Each row is a point. Each copy is the shape, with its points in the same order, stretched, turned, moved and blurred by noise. Some copies are also mirrored. Which?

Shape (7 x 3):
[[-49  20  48]
 [-31 -21  35]
 [ 31  44  29]
 [ 46 -24  43]
 [-29  -7 -35]
 [-31  54 -35]
 [-39   3 -36]]
Copy 1, 7 rows:
[[-24  36   0]
 [-32  12 -41]
 [ 56  33 -11]
 [ 40  15 -95]
 [-39 -40  15]
 [-11 -12  73]
 [-46 -37  31]]
Copy 1 is: mirrored
Copy 2, 7 rows:
[[ 48 -42 -13]
 [ 18 -30 -31]
 [  3  -8  34]
 [-48 -28   6]
 [ 19  31 -25]
 [ 57  35   7]
 [ 33  31 -25]]
Copy 2 is: mirrored
Copy 3:
[[ 19   3  76]
 [ 19  30  44]
 [ 46 -41   2]
 [ 68  25 -24]
 [-43   4   8]
 [-41 -56  31]
 [-58  -6  26]]
Copy 3 is: mirrored
Copy 4:
[[-64  -9   9]
 [-41 -23 -15]
 [-29  80 -32]
 [-18  36 -63]
 [ 12 -21  15]
 [ -6  31  34]
 [ 15 -23  26]]
Copy 4 is: mirrored

Shape, 9 rows:
[[ 23  68  11  66 -11  30]
 [-40  20  11  20   9  16]
 [-22  -2 -18   9 -64  25]
 [ 12   1 -60  31  81  16]
 [ 32  -4 -34  -8  24  -5]
 [ 41  27  -4   7  14 -64]
 [-11  36 -27  61 -22   0]
 [-19 -36  32 -29 -13  54]
 [ 30  15  46  69  24 -23]]
Copy 1, 9 rows:
[[-30  16  22 -42  58  74]
 [  1 -28 -29 -27   6  41]
 [-48  -2 -21   4  15 -20]
 [ 95 -12  28 -92  14  11]
 [ 65   6  35 -13  12   2]
 [ 71  26  18  31  48  44]
 [-10   8 -19 -33  68  25]
 [-19 -53  19   0 -56  -1]
 [ 40 -56  44  -5  66  76]]
Copy 1 is: mirrored
Copy 2:
[[-75  35  56  24 -58  37]
 [-22  54 -18 -28 -12   0]
 [-27   3 -52  31 -44 -31]
 [ 44  90  29  25  10  52]
 [ 27   0   9  28   6   1]
 [  2 -17  60  26  -9 -53]
 [-31  64  18  46 -52 -17]
 [-21 -24 -85 -37  32  20]
 [-60  30  46  -2  35  11]]
Copy 2 is: only turned

Shape:
[[ 38   0  15 -23 -11  16 -29  -7]
 [ 36  -5  34 -14 -32 -26 -46  14]
 [ -5  36  31  30   4  -7  65 -22]
 [-32  17 -53 -13   7   2 -18  16]
 [ 14 -23  34 -38 -21  19 -14   8]
 [-33  33 -28 -35 -30   0 -26  27]
 [-27  12  16  38   9  10  59  -5]
 [ 62 -20  17 -12 -27 -13 -22  57]
 [-48  16   6 -25  15  18 -26  22]
 [ 10 -38  27 -24  21 -24 -21   9]
 [ -4 -47  30 -26 -45  10 -38 -12]
 [ 30 -29  38 -12  -9   4 -34  -1]
 [-40  51 -36   6 -27  28 -59  29]]
Copy 1:
[[ 40 -27  29  44  17 -17 -14 -20]
 [ 29 -13  33  71  23 -40 -42  14]
 [ 21 -31 -42 -43 -40 -54  19  16]
 [  7   0 -25 -16  45  34 -34 -13]
 [  5 -27  27  43   1 -35 -30 -36]
 [ 11   8 -20   8  44  -4 -53 -21]
 [ -8 -19 -38 -45 -40 -13  12   7]
 [ 10   6  88  43  27 -30 -30   4]
 [  4 -29 -22  -6  14   9 -57 -27]
 [-23 -47  25  41  27 -16 -26  -7]
 [  0  -4  10  80   6 -39 -31 -29]
 [ 17 -32  27  67   0 -32 -23  -7]
 [ 55  23 -31   5  17  33 -74   6]]
Copy 1 is: mirrored
Copy 2 (13 x 8):
[[ 26   4  25 -14 -19 -26  19   4]
 [ 20 -43  44 -20 -41   0   2  13]
 [-11  15  53  19  47  30 -24 -18]
 [ 14  30 -28 -31 -10 -18 -37  36]
 [  6  -2  22  -1 -13 -13  33  44]
 [ -6   2   6 -46 -22 -24 -30  65]
 [-12  33  21  27  28  40 -17  -1]
 [ 72  -9  42 -28 -30  15   7  21]
 [-13  29  -7   9 -28 -35 -20  73]
 [ 39 -20   9  25 -19  -9   3  29]
 [-20 -37  -5  -4 -29  12  46  48]
 [ 22 -13  19   4 -30  -5  29  13]
 [-26  42 -15 -50 -57 -25 -30  42]]
Copy 2 is: mirrored
Copy 3:
[[ -2 -44   1 -27  -3   8 -18   5]
 [-35 -57  39  -2  18  10 -38  28]
 [ 27  -3  24  31  -4 -31  25 -46]
 [  0  43  -9 -38 -26  14  41  49]
 [-41 -51  14 -11   1  32  -9 -10]
 [-13  13  45 -36 -21  36  19  36]
 [ -2  29   2  30  -1 -21  31 -40]
 [ -9 -36  21  13  51  44 -56  38]
 [-35  -1  15 -41  15   8  46   4]
 [-36 -48  -6   7  24  -1  30  29]
 [-95 -46  16  -4 -37  23 -13   3]
 [-43 -53  -1  -7  15   5 -21   3]
 [-22  44  31 -65 -15  11 -12  26]]
Copy 3 is: only turned
Copy 4 (13 x 8):
[[ 26  31   4  -3  -2  16 -17  40]
 [  1  11   3   1 -21  29 -55  35]
 [ 11 -19  47 -26  -8 -39  19 -34]
 [-28  49 -17 -26  46 -12  -5  11]
 [ 27   3   4 -18  15  39 -13  37]
 [-17  45  -9 -56  44   3 -42  17]
 [-10 -17  40 -29   5 -26  41 -20]
 [ -9   7  39  28  -1  33 -54  45]
 [ -9  13 -28 -51  37 -16  -5  41]
 [ 11 -17 -21  19  11  17  -9  25]
 [ 13  12 -13 -25  -2  71  -9  30]
 [ 17   5  -2   6 -16  33 -12  44]
 [-48  72 -10 -68  19 -14 -29  52]]
Copy 4 is: mirrored

Shape:
[[ 16  -1  55   6  30 -13  -9 -52 -27 -33   6]
 [ 22   1  -2 -38  -8   9  19  17  43  50  -4]
 [  7 -36 -32   2  -8   0  32 -31  -5  10   4]
 [ -4  11 -11  -3  -6 -25  37  18 -15 -20  28]
 [-22 -31  18   2  -7 -54  70  56 -35  30  -8]
 [ 20  33  33 -26  -4   2 -25  10  16 -22  10]
 [ -2 -13 -42   1  33  17  18 -61 -12 -41 -12]
 [ 15   8 -12   9  80  15  -7 -26  -1  19  14]
 [ -7 -12  -8  10  -2   9  21   9 -14  19  28]
 [-23  17  48  28  30 -11 -21  12   5  47 -39]
 [  0  -9 -39  30   5  57  28  17  14  14  49]
 [ 11  64   4 -11  -9 -20  52 -37  15 -24   8]
 [ -2 -43 -50 -23  -2 -49   6 -50 -30  23  12]
 [ 42  -8 -14  31   6  10 -19   8 -18  23  -6]
 [ 38  36  -1  32  18  -2 -13 -17  95  -5 -16]]
Copy 1, 15 rows:
[[ 35  11  30 -17  25  18  24  -8 -81  13  39]
 [ -6   5   1 -65 -13 -29  20  16  42 -19 -19]
 [ 40  20   6   1 -18   7  -3 -16  16 -38  12]
 [ -7 -14 -27  11  33  -1   3   3  -1 -27  29]
 [ 32  37 -71 -15  87  24   6  28  44 -11  28]
 [-30 -21  34 -26  15 -33  26   7 -25  12  -1]
 [ 41  11  38  16 -33  19 -55 -14 -55 -50  -7]
 [ 33 -11 -13 -47 -10  63 -11 -15 -80   0 -26]
 [  6   0 -17  -4  12  24   7  -6  20   0  17]
 [ 19  55 -40 -60  32  24  -5   3 -38  83 -19]
 [ -3 -30 -16  16 -38  43 -15  10  23   4  -3]
 [-10 -16 -19 -34  -9 -48 -10  -2 -31 -23  66]
 [ 35  42   1  -6   8   7  22 -68   6 -71   5]
 [ 44 -17  -2 -18  11  15   9 -45   3  41 -12]
 [ 20   1 -19 -28 -69 -24   4  26 -60  38 -37]]
Copy 1 is: mirrored
Copy 2 (15 x 11):
[[-17   9 -11 -63 -15  49  -7 -31   4  18  14]
 [  6  14  27  56  27 -16  22  23  56  -9 -41]
 [ 29  -1 -28  38  25  20  15   4 -14 -31  31]
 [  9 -26 -41  23   6 -10  -6 -22  26 -18  53]
 [ 64 -39 -17  71  56  -9 -19 -54  62  39  72]
 [-33   8  -6 -17  -8  -5 -20  -1  34   3 -15]
 [-27   0  -9 -18  14  21  50   8 -51 -55  26]
 [-50 -36  38 -11 -41  60  34  33 -21 -36 -16]
 [ 12 -19  -8  46   3  21 -19   7   2 -21  34]
 [ 31 -16  94   2  17  27 -15   9  22  10 -32]
 [-14 -28  -7  74 -20  41 -22  25 -42 -84  15]
 [ 27  29 -17  -7  -4 -34  27 -11  57 -64  29]
 [ 33 -10 -41  10  27  -7  49  21  -7  21  39]
 [ 11 -33   2  18  13  44 -33  45 -10 -33  12]
 [ 13 -20  21 -18 -25  11  18  28  -4 -93 -77]]
Copy 2 is: mirrored
Copy 3:
[[-29  -2  -6 -16  20  18 -29  20 -49  37  21]
 [  1  -4  16  32 -20  21  37 -15 -11 -28  19]
 [  2  -3  42 -16  22  -4  26  23 -20 -15  -9]
 [-16  33   3 -18  20  -3  20  -3  -5  -4  10]
 [ -8  17   9 -48 -23 -43  45 -13 -17  12   3]
 [-34  17 -28  19   7  33 -23 -15 -25   0  39]
 [-12  -8  37  -7  42   3 -13  19 -24   2 -38]
 [-10   5 -44  43   2  21   1  37 -23   9  -9]
 [ -1  15   6  -8  -5   9  17  22  -3  -8   5]
 [-13 -29 -31   8 -39  -9 -13   9  14  15  25]
 [  9  44  21  25  -3   6  17  37  23 -40  -7]
 [-13  12  27  11  47 -17   6 -23  -4  15  25]
 [  0 -24  -1 -37  29  11  49  26 -39  -8  -1]
 [ 23   5 -20   6  -7   9 -10  18 -25 -31  10]
 [-33 -14   6  69  11 -17 -26   9  -1 -45  34]]
Copy 3 is: mirrored
Copy 4, 15 rows:
[[ -1 -32  27 -23 -25  40  -7  34  36 -34 -32]
 [ 16  -2 -27  18  10   3  21 -42 -32  14  26]
 [-23 -10   8   4  28 -29  -7 -10   3 -17  -1]
 [ 10  22 -28 -25  -6 -31  24   4  15 -20 -38]
 [ 24  45 -28  10  55  15  29 -24   3 -28 -47]
 [ 21   5 -24 -11 -45  25   5  13  12  12 -14]
 [-57 -50  24 -19  11 -30  -4   2  31  -6 -26]
 [-19 -19  42 -51 -14   2   1 -51   3 -15  -5]
 [  3  29   9  -7   1 -19   3 -14 -14 -17 -26]
 [  3  30  38   8  11  70  20 -28  -7  18 -12]
 [-11  31  11 -28   2 -52  -5 -18 -56   2 -31]
 [ 14 -36 -21 -17 -11 -37  73  24   6 -13 -14]
 [-27   3  12   0   4 -33  -5 -30  50 -45  37]
 [ 21  15  36 -21  17  -6 -30 -17  26   8   2]
 [-16 -11  -2 -47   8  19  14   6 -33  48  45]]
Copy 4 is: mirrored
